Each row is a point. The points of each table are mixes of a few directions, plus a little noise. How many directions does each table use, and how many do they share? Where both have some left over, give the other angles between the two spaces (their principal angles), to ten degrees, smallest first.

First, 4 rows:
[[ -1  -3  -4]
 [-29 -51 -56]
 [  7  13  14]
 [ 23  42  44]]
Second:
[[-11   4  10]
 [ 15  62  -1]
 [-28  55  35]
 [ 11 -45 -19]
 [ 33  26 -24]
 [-17 -47   6]
 [ -4 -54  -7]]
Directions: first 1, second 2, shared 0; angles 40

First, 8 rows:
[[-32 -56 -45 -14  36  61]
 [-21  -3  -1  29 -19 -31]
 [-41 -33 -58 -15  51  22]
 [  5  34  -1  13 -13 -13]
 [-15  36 -32  11  10 -13]
 [ 56  20  66 -40  -4 -26]
 [ 32  11  38   9 -37  14]
 [ 14 -11  33   6 -25 -14]]
Second, 7 rows:
[[-38  -9   2 -46 -12   4]
 [-42   8   4 -65 -22  16]
 [ 61  25 -13  56  26  22]
 [ -2   9  22  15 -30 -34]
 [-21 -55  -8   2  23 -19]
 [ 26  14 -32 -10  40  58]
 [ 16   7  25  48 -26 -47]]
Directions: first 4, second 3, shared 2; angles 80

First, 10 rows:
[[ 25  24 -73   3  19  63 -52   5   9]
 [ 22 -44  17   6   6  44 -39  55 -19]
 [ -3 -39  68  -5 -21 -40  35   2 -22]
 [ -6 -28  47  -2 -13 -31  28   2 -14]
 [ 14  35 -60  -4   7  22 -16 -36  13]
 [ 24   4 -30  -2   5  30 -20  -9  -3]
 [-60  35  21   1  -1 -74  52 -23  27]
 [  2  10 -28   6  10  26 -24  13   6]
 [-20 -14  62 -11 -24 -72  61 -33 -10]
 [ -3  13 -29   8  15  25 -26  18  11]]
Second:
[[-13   9  29 101  -4 -17 -67 -48 -31]
 [ -4   2   8  28  -1  -4 -17 -13  -9]
 [ -2   1   2   8   0  -1  -3  -4  -3]
 [ -5   4  12  43  -2  -9 -29 -22 -14]
 [ 10  -9 -24 -81   3  14  52  38  25]
 [ 11  -9 -27 -99   4  17  64  47  30]
 [  3  -3  -7 -26   2   4  18  12   8]
 [ -7   6  15  55  -2 -10 -36 -28 -18]
 [ -8   7  17  60  -1  -9 -38 -28 -18]
 [ 12  -9 -26 -91   5  16  60  44  28]]
Directions: first 3, second 1, shared 0; angles 90

First (10 x 11):
[[ 42  37  47 -41 -43 -26  49 -62   6 -63  -2]
 [ -8  -7  -9   7   8   5  -9  12  -1  11   0]
 [ 38  33  43 -36 -38 -23  44 -56   5 -56  -1]
 [ 20  17  23 -19 -20 -12  23 -30   3 -30  -1]
 [  4   4   4  -4  -4  -2   5  -6   1  -6  -1]
 [-27 -24 -31  26  28  16 -31  40  -4  40   1]
 [-41 -37 -48  40  43  26 -49  62  -6  62   1]
 [-46 -41 -54  46  49  28 -54  69  -6  70   1]
 [ 11  10  13 -11 -12  -7  13 -17   2 -17   0]
 [  9   8  10  -9  -9  -5  10 -13   1 -13  -1]]
Second:
[[ -23  -59  -26   17   34   32  -16   27  -11   16   -5]
 [   1  -13   50  -30  -38  121  -38  -16   68   -4   28]
 [ -25  -55  -24   18   31   39  -23   30   -5   21   -2]
 [  -8   -7   12   -4  -10   56  -29    7   31   15   14]
 [  23   10   12  -15   -9  -45   43  -32  -21  -41  -12]
 [  -2   14  -10    8    4  -21   -1    8   -7   11   -1]
 [  30   81    7   -7  -23 -107   43  -28  -23  -20   -9]
 [   7   42    3    1  -13  -29    0   -2    4    8    3]
 [   7   -9  -21    7   21  -65   37   -6  -44  -20  -20]
 [  16   26   19  -15  -20  -14   16  -22    5  -19    2]
 [ -25  -31  -22   19   23   34  -32   33    4   33    3]]
Directions: first 1, second 3, shared 1
